Each row is a point. A path goes straight from each point to the next, and from the last back to the first. The post is the endless flat space through its rows: a point in 2 columns, a line in 3, a plane in 4, and so on, so that a path can go around it. Count how often the path circles the post. Going back the other way cancels.

Post (1 x 2):
0: -0.68 -1.14
Path (12 x 2):
0: -0.87 -0.22
1: +0.90 +0.64
2: -1.78 +2.05
3: -1.72 -1.35
4: -0.72 -4.60
5: +0.67 -1.49
6: +2.07 +0.49
7: -1.86 +1.76
8: -2.72 -1.46
9: -1.30 -2.67
10: -2.37 -2.98
11: -2.49 -0.76
Times around: 1

Post:
0: -2.05 -0.42 -0.45 -1.28 -0.52 -1.51
1: +0.27 +0.97 +0.74 -0.96 -1.41 -1.45
2: -0.17 -1.23 +1.16 -2.70 +0.22 +0.07
3: +0.27 +0.86 -0.13 +8.98 +0.31 +0.15
4: -0.20 -0.64 -0.85 -1.74 -2.02 +0.44
Path:
0: -0.16 +1.98 -2.85 +0.69 -0.65 -2.15
1: -0.03 -0.35 -2.59 +1.27 -1.52 -0.35
2: -2.00 +0.71 -1.04 -1.24 +1.56 -0.26
3: -0.84 +3.38 +1.71 +3.03 -0.54 +1.11
4: -0.60 +2.23 +1.49 +2.39 -3.18 -0.92
5: +0.76 -3.25 +1.30 +0.08 -0.75 +2.01
6: -0.53 -1.98 +2.87 -1.52 +0.43 -4.34
7: -0.68 -0.36 +0.96 +6.04 -3.88 +0.30
8: +0.34 +1.41 +1.28 +0.80 -2.79 +1.00
9: -1.74 +2.81 -1.28 +1.61 -1.37 +0.34
10: +0.19 +1.34 -1.16 -2.09 -1.17 -1.50
11: +1.40 -1.21 -1.54 -0.78 -1.27 -1.19
12: -1.17 -3.53 +0.01 +1.71 -1.48 -0.49
13: +1.20 -0.35 +2.44 +4.57 -3.71 +1.56
14: -1.33 -1.14 +0.46 -0.53 -0.51 +1.70
15: +1.42 +2.24 -0.24 -0.12 -1.62 +1.38
Times around: 1

Post, 11 rows:
0: -2.28 +3.51 -0.55 +1.36 +2.34 +1.40 -0.25 -3.00 -1.47 +5.98 +2.59 -2.00
1: -0.16 +0.14 +1.47 +1.34 -1.08 +2.94 -0.43 +1.89 +3.25 +0.28 +1.62 -0.47
2: +0.98 -2.13 -3.46 +0.45 +1.41 -0.57 +0.21 +3.30 +0.88 +1.31 -0.99 -0.38
3: -0.31 -0.39 +5.39 -1.72 +1.20 +0.62 +0.04 +4.53 +2.46 +2.17 +0.49 +2.98
4: +2.36 -0.10 -3.56 -0.62 -1.96 -2.86 -2.01 -2.50 -4.02 +2.36 +0.08 -3.03
5: -0.46 +1.21 +0.84 -1.83 +2.68 +0.02 +1.56 -3.14 +1.83 +0.75 -4.84 -0.37
6: +0.84 +0.95 +1.37 +3.41 +1.53 -0.53 +1.99 -1.89 +3.35 +0.28 -0.10 -0.17
7: +1.33 +1.05 +2.15 -1.45 +1.92 -0.05 -1.24 +1.88 -2.02 -1.82 -2.10 +2.46
8: +0.94 -3.02 +0.17 -0.54 +2.88 -0.75 -2.13 +0.60 +2.10 -0.40 +1.22 +0.35
9: +0.48 -1.34 -0.87 +0.33 +0.50 -0.73 +2.47 -1.74 +0.98 -0.53 +3.04 -3.53
10: +2.87 +0.10 -4.15 -1.69 +0.37 -1.35 +1.71 -5.19 -0.62 -0.44 -0.88 -0.30
Path, 20 rows:
0: -0.85 -2.20 +1.80 -0.74 -1.21 -1.39 +0.89 -1.47 +1.69 +0.34 -0.97 -0.19
1: -0.94 +1.45 -0.51 +0.40 -1.26 +2.15 -0.25 +1.00 +1.75 +1.03 -0.13 -1.14
2: +1.18 -1.40 +0.29 -3.82 +0.05 -1.86 -2.46 +1.90 +2.37 -0.45 +1.48 -1.90
3: +3.78 +0.90 +0.16 +0.25 +0.73 -4.16 +0.78 -4.40 -1.01 +3.60 +4.86 -3.39
4: +4.37 -1.94 -1.42 +1.10 +0.54 -0.91 +0.18 -1.67 -2.26 +1.54 +0.61 -2.53
5: +2.91 -1.04 +1.02 -0.28 -0.13 +0.96 -0.36 -2.78 -1.19 -0.48 +4.15 -1.20
6: +1.94 +1.83 -1.60 -0.62 +1.41 +0.67 -0.71 -2.92 +0.91 +3.39 -0.76 -4.44
7: +2.79 +2.34 -1.09 +1.10 +1.54 -3.64 -1.15 +0.59 +0.24 +0.19 -1.68 -0.22
8: -2.48 -0.20 -1.91 -1.20 +2.83 -0.24 +1.95 +0.98 +1.64 +1.47 +0.46 +0.88
9: -0.96 +1.37 +0.76 +1.07 +0.53 -1.06 -1.05 -2.51 -0.68 +0.13 +0.53 -0.06
10: -1.35 +2.89 -1.62 +1.44 +1.13 +0.80 -0.09 +2.46 +0.06 +3.54 -1.85 +1.00
11: +1.01 +2.05 -0.54 -2.76 +3.58 +2.32 -1.70 -0.54 +3.81 -1.25 -0.83 +1.66
12: +3.21 -0.19 -1.39 -1.08 +2.42 -0.44 +1.07 +1.40 +1.09 +3.30 -0.65 +0.15
13: +0.15 -2.08 +0.69 -3.92 -1.39 +2.20 -2.21 +0.45 -1.80 +5.04 +2.14 -0.10
14: -2.31 -2.40 -0.41 +1.96 +2.80 +1.80 -1.61 +0.21 +0.32 +1.02 +1.44 -0.57
15: -0.76 -2.06 -3.66 -2.83 -0.36 +0.00 +1.04 +2.33 +2.01 +0.09 -2.12 +0.87
16: +1.28 +0.54 +0.32 -1.21 -0.37 -2.63 -0.27 -1.70 +2.30 +1.06 -1.09 +0.26
17: -2.37 +1.71 -0.96 +0.00 +2.01 -0.24 -0.17 +0.30 -0.67 +1.04 +1.63 -0.43
18: -0.01 -2.64 -0.11 -0.87 +1.38 -1.47 -1.00 +0.03 +0.42 +1.35 +2.38 +0.77
19: -1.10 -0.45 +2.84 +0.36 +0.76 +0.85 -0.23 -1.85 +1.23 +1.58 -1.96 -1.65
Times around: 1

Post (17 x 18):
0: +0.17 +1.22 -0.69 -3.76 -3.22 -0.08 -0.19 +1.69 +1.04 +3.43 +0.35 +1.57 -0.66 -0.03 +1.77 +3.70 +2.16 -2.85
1: +0.63 -1.68 +2.05 +1.98 -1.01 +0.40 -0.05 -1.46 -2.58 -0.31 -1.05 +2.58 +0.02 -3.56 -2.90 -1.08 -0.52 +2.28
2: +1.49 +2.64 -1.95 -0.39 +1.79 +0.15 +0.47 +0.25 +0.81 +1.42 -0.83 -2.16 +1.66 -0.08 +0.65 -1.11 +1.77 -3.00
3: -0.36 -2.57 -0.99 -0.84 -0.13 +0.99 +0.61 -3.37 -1.00 -0.67 +0.52 +3.53 +1.48 +0.84 -2.34 +0.22 -0.34 -1.01
4: -1.13 +0.52 -1.98 -3.40 -4.69 -1.74 -1.87 +0.85 +1.74 +4.09 +1.67 -1.69 -0.70 -0.01 +0.34 +0.55 +0.82 -2.33
5: +0.96 +1.22 +1.52 +2.10 +0.09 -1.82 +0.01 -2.89 +0.99 -0.87 -0.12 +2.83 +0.33 +0.07 -2.15 +1.23 -3.23 +2.98
6: +3.40 +0.21 -0.58 -0.11 +2.15 -1.15 +0.70 +1.52 +0.14 -0.23 +2.00 -3.33 +1.99 +2.24 +2.02 -0.85 +2.71 +0.16
7: +3.94 +0.89 -1.65 -0.36 +1.01 -0.71 +0.97 -1.31 -0.73 -1.27 -1.10 -4.63 +0.89 +0.90 +2.34 +0.61 +1.25 -0.88
8: +1.59 +0.11 +0.06 +1.42 -1.07 +0.15 -0.63 +0.58 -1.00 -0.50 -1.55 +4.05 +1.42 +1.64 -3.51 -0.93 -0.39 +1.53
9: -1.89 +0.35 +2.12 +0.64 -4.17 -0.13 +0.27 -1.92 +0.40 -1.98 +0.40 +2.02 +1.38 -0.69 -2.50 +0.17 +1.03 +0.44
10: +1.88 +1.91 -0.16 -1.91 +2.44 -2.42 -0.33 -0.39 -0.08 -1.92 -0.39 -2.43 -0.81 +1.59 +1.06 -2.27 +3.29 -1.47
11: +1.62 +3.09 +0.63 -4.29 +1.88 -0.05 +0.25 -0.61 -0.70 +1.08 +0.35 -4.00 -0.18 +1.31 +0.02 -1.01 +3.41 +0.30
12: +1.92 +1.05 -0.19 -0.35 +0.36 +1.45 +2.09 +0.06 +0.73 +1.57 -0.38 -1.87 -1.16 +2.75 +1.79 -1.93 +1.59 -1.66
13: +1.66 +0.28 +2.91 -0.95 -0.38 -0.15 +1.71 -0.49 -1.71 -2.15 -0.72 +2.01 +1.47 -0.08 -2.10 -2.43 -3.41 +0.41
14: -2.55 +2.48 -1.42 -2.42 -3.06 +0.90 -1.96 +0.31 -0.71 +2.71 +1.14 +0.66 -0.16 +1.19 +2.01 +2.12 -0.03 -1.60
15: -1.98 -1.88 +2.51 +1.10 -0.90 -0.67 +0.54 -0.33 -1.09 +0.48 -1.34 +1.68 +1.57 +0.81 -2.48 +1.62 -1.30 -0.68
16: -0.24 -0.88 +1.06 -0.58 -1.10 +1.78 -2.57 +0.34 +1.15 -2.38 -1.18 +1.43 -0.71 -0.93 -3.31 +0.27 -1.33 +1.77
Path, 24 rows:
0: +0.81 +2.94 +1.37 -4.15 +4.43 -0.42 -1.97 +2.02 -1.98 -0.36 -1.68 +3.60 +1.41 +4.13 -2.65 -1.48 -0.22 -1.52
1: +3.32 +4.21 -1.06 -5.55 -1.68 -1.22 +1.17 -2.34 -1.38 -0.38 +2.75 -2.74 -0.53 +2.57 -0.11 -0.36 +1.56 -1.90
2: -3.60 +0.30 -0.70 -1.30 -2.91 +0.21 -0.31 -2.12 +0.85 -1.37 +3.15 -1.44 -0.47 -2.49 -1.91 +1.35 +5.86 -0.05
3: +1.33 +2.79 -0.41 -1.11 +1.29 -2.23 -2.20 +0.32 -0.46 -1.85 -0.62 -2.88 +0.02 +0.02 -0.70 +0.38 +0.20 +3.03
4: -1.31 +2.29 -0.46 -4.49 -0.26 +0.46 -1.26 -3.81 -1.30 +1.72 +1.29 -3.06 -1.94 -0.48 +0.67 -1.99 -2.91 +1.47
5: +0.60 +2.82 +2.27 +1.14 +1.70 -2.00 +0.01 -4.67 -0.88 +0.64 -0.87 +2.35 +1.39 +2.13 +0.68 +1.69 -1.71 +2.43
6: -0.94 +0.51 +1.04 -0.73 +0.47 +2.49 -0.34 -3.35 +0.93 -2.20 +3.07 -3.77 -1.01 +2.50 +0.35 -0.70 +0.52 -1.53
7: +1.38 +1.78 +1.40 -2.39 +0.34 +3.59 +2.13 -1.16 -3.54 -0.21 +1.04 +4.83 -0.30 +2.26 -1.38 +1.12 +0.46 +2.03
8: -0.18 +3.49 -1.03 +3.15 -3.40 -2.68 -0.70 +1.92 -0.90 -0.70 -0.38 -0.80 +1.74 -0.48 -0.66 +5.02 -0.73 +0.04
9: +3.62 -0.49 +0.77 -1.64 -0.75 +0.23 +0.38 +1.18 +0.74 +2.10 +0.83 -1.72 -2.39 +1.72 +0.36 +0.44 -2.12 -1.99
10: -0.88 +1.74 +3.30 -1.93 +0.72 +0.25 +1.88 +1.50 +0.55 -1.29 +2.04 -0.48 -1.14 +0.31 +1.59 +0.79 -2.23 +1.86
11: -0.45 -3.57 +0.77 -3.12 -0.35 -1.47 +4.63 -2.59 +0.03 -1.48 -0.64 -0.02 +2.86 +3.82 +1.79 +4.19 +0.47 -1.51
12: -0.68 +0.13 +2.32 -2.92 -1.27 -0.60 -0.89 -0.60 -1.33 +2.09 -0.96 -2.70 -0.35 -0.36 -0.57 -0.34 +1.52 -0.06
13: -0.22 +2.46 +1.05 -3.71 +1.64 -0.79 -2.32 +1.63 +1.53 -0.17 +1.35 -1.38 -1.73 +5.10 +0.67 -1.94 +0.58 -2.10
14: +2.00 -3.33 +0.43 +1.21 -0.37 +0.68 +1.69 +3.53 -4.98 +0.55 +1.19 +3.10 +2.13 +2.28 -0.98 -0.56 +1.15 -0.47
15: -0.87 -2.87 -2.92 -1.99 -0.70 +0.76 +3.72 -1.89 +1.65 +0.52 +0.78 -0.38 +0.90 +1.43 -1.11 +0.51 +0.78 -1.68
16: -1.73 +0.81 -1.27 -4.19 -2.70 -2.65 -1.24 -1.27 +5.21 +0.59 +0.40 -2.81 -0.47 +1.72 -1.41 -4.52 +1.38 -1.68
17: +1.06 +3.66 +1.25 -1.48 -0.89 -0.16 +0.17 -1.23 +0.09 +0.58 +1.29 +1.19 +2.38 +1.76 +0.23 +2.04 +0.60 +1.71
18: +0.20 +1.68 -0.01 -2.72 -1.85 +2.03 +0.85 -2.68 -0.12 -3.40 +1.95 -0.95 +0.97 +1.75 +0.15 -1.12 +2.49 -3.37
19: -0.92 -0.79 +0.04 +0.51 -2.30 -2.62 +2.11 -0.39 +0.00 +2.71 -1.02 +4.37 -1.21 -4.09 -4.04 +1.95 +3.27 -1.39
20: +0.21 -0.48 -0.99 -1.63 +1.15 -0.67 +0.60 -2.15 +2.48 -1.01 -0.36 +0.23 -2.36 -1.48 -1.36 -2.30 +2.12 +0.36
21: -1.40 -0.06 +0.69 +0.56 +0.03 +0.13 -2.30 +0.44 +1.46 +1.58 -2.09 +2.97 -0.14 -1.46 -1.32 +2.37 +2.13 -0.22
22: +0.26 +0.35 +2.06 -0.10 -0.38 -0.90 -1.36 -4.14 +2.38 -0.46 +3.02 +3.75 -0.92 +4.11 +0.41 +0.43 +0.89 -0.24
23: +0.23 +2.22 +0.64 -4.54 +1.78 -1.14 -1.42 -1.50 -2.42 -0.24 +0.08 -0.28 -1.11 +3.40 -3.96 +0.33 +0.33 +0.47
Times around: 4
